Each wall is flat, endless, passes through zero and stands at right angles to its row. A trip goes straight from one point to another. List the walls that it crosses, first one first.

Walls:
(1): [-16  15   7]
(2): [-42   4 -16]
(3): [ -1 -25 -22]
(4): [-28  46 -10]
(5): [-59  11  -7]
(6): [50  4 18]
(7): [ 15  -4 -39]
Trips:
[ 15 -51 -22] to [-35  48   2] => 6, 2, 5, 4, 1, 3, 7
[ -3 -35 -19] to [ 16 -29  23] => 2, 6, 7
[  9 -42 -44] to [29 30 33] => 2, 6, 3, 7, 1, 4
[-29   7 -33] to [-39   7  63] => 7, 3
[ -5  63 -37] to [-36 -29 -41] => 3, 1

Walls:
(1): [ 13  -8 -18  42  71  14 -44  56 -11  -6 -10]
(2): [ -3 -12  25   7  56   7 -30  16 -40 -17 -12]
(3): [-36  24  77  12 -16 -10 -12   3  12 -52  35]
(4): [ 43 -56  -6  -7 -18 -10  -1  19  -5  10   3]
Trips:
[-49 -14 -38 -11  19  -3   0 -19 -54  -5  -8] to [-19   0  43  -6 -52  40  12  20 -25  19  13] => 1, 3, 2, 4
[  4   6 -18 -35  34  32  28 -18 -14 -14  14] to [ 16   8 -24  -9 -46  26 -12  -1  33 -37 -12] => 2, 4, 3
[  2 -43  20  58  30  73 -39 -31 -34 -12  16] to [ -1 -21  47 -45 -18 -29  -9  20   1  19 -27] => 1
[ -9  11 -23  32   0 -27 -27  34   2  -8   9] to [  1 -67  -7 -33   7 -35  43  48 -14  12 -36] => 4, 3
[ 27  14  37 -19 -43 -45 -18 -33 -39  21  16] to [ 32  -8 -58  -3   0  18 -38  10 -21  76  33] => 3, 1

Walls:
(1): [ 12   0  10   4  15  28  28  12  73   4  -9   5 -70 -70 -21  34  -7 -43
  -1  28  16 -40  38 -46]
(2): [ -2  20  15 -40  60  13 -37  36   5 -27 -26  -9 -32   9  18  49   6 -38
 -46  25 -52  67 -68 -24]
(3): [  3  -3  18  25 -19 -24  30  12   1 -47   4 -17 -10 -18  17 -29  19 -21
   6   8 -20 -18  24  78]
(4): [ 15  41  60  11  17  -6 -28  -2 -14  -7 -27 -56  13  16  -1 -15  12 -57
 -11 -30 -21  14 -39  16]
(5): [-30  26  -5 -63 -37  43  16  -7 -13  11 -12 -16 -28  20  30 -12  57 -37
  -4  12 -16  -1 -40  -3]
(6): [-32 -24  34  67  20 -62  38  -1  19 -57 -62  14  -3  18   9  19  52 -13
  78  15 -11  -6  19 -31]
(7): [  4   2  -9  11  -9  -4   2   9  24 -12  16   9  28 -54  68 -10  -8  -1
   9   8 -14  -9 -36 -15]
(8): [-16 -58  36 -17  10 -48  30 -27  14 -55 -14 -45 -14  12  14 -49 -24  45
  -5   7   0  11 -27 -19]
(9): [ 50  -9  61  36 -69 -10 -19   7 -26 -24 -14  22 -15   8 -22 -27  18  43
 -11 -11  -1  53  49   6]
(10): [ 16  -6 -18  27  59   6 -32   5 -17  37 -15  23 -37  32 -28 -17 -20 -10
  51 -23 -15 -28  15 -17]
Trips:
[ -9  33  50  21  32   4  -7 -26  22  10  11  -8 -53  -7 -21  60 -51   8
  47 -16  -8  28  -6   3] to [-47 -28  10  38  30  18 -18   1 -32  46  66 -11 -63   0  10  38  32  15
 -16  27   3 -42  53 -35] => 4, 2
[  1 -18   3  -3 -16 -12  22   5 -33   3   5 -36  -2 -34  58  -4 -28  14
   7 -27  49 -56   4  -4] to [ 29 -50   5 -38 -15  -2 -28 -47  33 -59  10   3  43  12  34  13   8  25
   8 -15  48  59 -22  19] => 1, 9, 3, 2

Walls:
(1): [-13  -1  25   1 -16 -29   4 -45 -31  63  -7 -22  31 -27   0   4 -13  11
  21  42  57   8  12  26 -28  61  44  17  15  11 -20   8 -60   3  20  -1
 -13  68 -23  15 -45  -8 -19  13  -9 -18  56   6]
(2): [ 54  21 -48 -34 -40  15  50 -53  45  -7  28 -11  -2 -17   0  -3   1 -42
  -8 -29 -62  -2 -12 -14 -58  48  20 -20  24 -13   9 -15   6  16 -46 -53
  57  11  16  23 -47  58 -11  10  16   5 -58  -5]
(3): [ 23  -7  16  -3 -41 -49   7  10 -14   4 -52  -4 -61  -3  14  -3   2 -32
  32 -14 -19  12  75 -42  -7  18 -56  20 -39 -14 -49  10 -51   6 -47   4
 -45  28  28 -53  14  18   1   0  23   7 -29 -22]
(4): [-28  12 -19   6  34  22 -41 -14 -32 -15   5 -26 -68   1 -16  36  37 -39
  23   1 -23  -7  53  14 -27  13   8  -8  13 -28   7 -17  24   8   0  42
 -30  -4 -10  26  32   1  -6  23   0  14  51  10]
(5): [-42 -42 -55  10  32  -9  46  -5 -76 -50  17   0 -22 -27 -19 -25  16 -14
 -18   0   4 -10 -51   3  17 -36  36 -43  13  -6  17 -45   1  15 -45 -16
 -29 -26  -7  61 -54   2  23  47   3   9  -8  -9]
(6): [-26  30   4 -43   4  13  78 -28   2 -55 -37  33  26   3  45 -23  23  -5
   4  10  24 -25  28  40 -42 -14  33 -38  55  24  10 -16 -12  10  13  38
 -19 -16  19 -41  51  27  -7  -8   9  39 -16 -33]
(7): [ 44 -51 -43 -19  27 -38 -25 -16   4 -41  -1 -78 -32 -31  43 -66  45 -14
   9 -16 -12  44  44  33  -5 -18  26   6 -72  -5 -25 -13 -26  -4  18   6
  -8 -44  15  27  52  32 -51 -42 -40  70   9 -18]
(8): [-39 -23  17  13 -41 -26  12  30 -37   5   2  22  -4  20 -32  -8 -14   4
   0 -28 -45   8  10 -19 -10 -13   2   1  16  -2 -12  48  -6  14  18  -5
  -8 -15  25  -2  19  23 -16 -31  -2 -35 -67  16]
(9): [ -6   5 -11 -24 -17 -28  16 -13   3 -48   4 -31 -29   4 -18 -14  11  34
  31 -23  -6  10 -22  15  35  20  20  41  38  22  65  23  -4  88   2 -28
  50   7  -4 -10  37   7  33  62  -8   2  35 -73]
(10): [ 11 -36 -25 -28   1 -16 -25  21   8  10  36 -11  12  14 -34 -41  17 -15
  54 -29 -26   1  20  45 -18 -18 -19 -13  38  35   1  19   9   9 -56  29
 -54 -14 -11  29 -36  21  18  19 -41  47   1  -4]
(11): [ 38  40  24 -19  26  -8  62  47  31 -35  -9 -14   7   0  -5 -13 -16 -10
   8 -20   0   6  14 -48  30 -29  37  50  14  50 -28  27 -38   2   4 -33
  21  21  24  23  18 -14  45   3  35  19 -13  13]
(12): [-20 -10 -15   3  -2  15 -42  19  15  33 -23 -12 -36  12 -52  -8  -6  22
 -12 -18 -42  59 -31  -1  26 -32   7 -37  18 -55 -47 -21 -23   7  -4 -15
  22   6  36  81 -35 -22 -37 -45  -8 -64  13 -27]
Trips:
[ 38 -13  11  39 -23  33   8 -12  29 -40  38 -41  34  42  24  61  11  31
   3 -22  -5  15 -17   3 -34  26   3 -27 -14 -31 -52  35  15  32 -29  41
 -10 -27  -6 -13  25  -5 -40 -14 -25 -32  31 -16] to [  7  19   8 -13   6 -28  26 -49  25 -26  -6 -20  -7   0  14  21  68   8
 -31  -4 -44  -6 -91   8 -16 -59  22  43  61 -46  29  20  42 -69 -13   1
  -1  17  38 -20  13  20 -21 -25 -63 -16 -34 -28] => 6, 8, 9, 4, 5
[-38 -15 -25  27 -21  37 -37 -32 -47 -30  31  -7  20   0 -32  21 -55  10
 -15  16  13 -28 -42 -17 -27 -22  14 -36   8 -11 -17  15   6  -2  11 -11
 -31   5  10 -20  16 -18  -1  17  70  10 -24  -8] to [  4  20 -24 -19  -1   9 -66  19 -51  21  55  30  23 -11 -28 -29  27  18
 -35 -28 -10  11 -18  21 -70   7  11 -44 -50  17 -33 -70 -51  39 -45  31
  -8  33   9  11  10  28 -14 -26 -56  20 -61 -32] => 12, 2, 10, 7, 1, 3
[ 13  13   2 -29  -3 -25  25 -28  13 -12 -35  61  43 -30 -20  62  14 -27
  36  19 -25  11  23  36  40  18  -5 -42 -24 -14 -30  25   1  -8  -1 -34
  43 -11 -42 -20   8   1   1  -8 -25  -2  33 -39] to [ 25 -27 -15 -20  19  -8  17  -9 -55  49  17  14   4 -39 -28 -16 -19  20
  48   7  20 -15 -18  28   7 -39 -21 -46 -14   2   0  -2 -83 -18  11  -9
 -15  54   7 -48  38  22 -11  12  -9  23 -14  13] => 7, 2, 10, 9, 5, 8
[ 12 -11  13  14 -24 -27   0 -12  22 -14  11  -1 -35 -13  45  16 -13 -24
 -51 -16  25  17 -62 -23  18 -26 -19  23  34  19 -27 -14  20 -11   1  -6
 -24 -16 -29  12 -37 -27  21 -12  30  -4   0   4] to [ 87  -3 -35 -39   9  53  20  -8  46 -21  27  -6  34 -35 -30   1   0  27
   3  21 -32 -43   1  22 -45  -3  25  26   2 -19  43  23 -31  -8 -26 -39
  20 -31 -10   2 -23  -4 -12  30 -14  54  12  12] => 2, 12, 10, 9, 7, 6
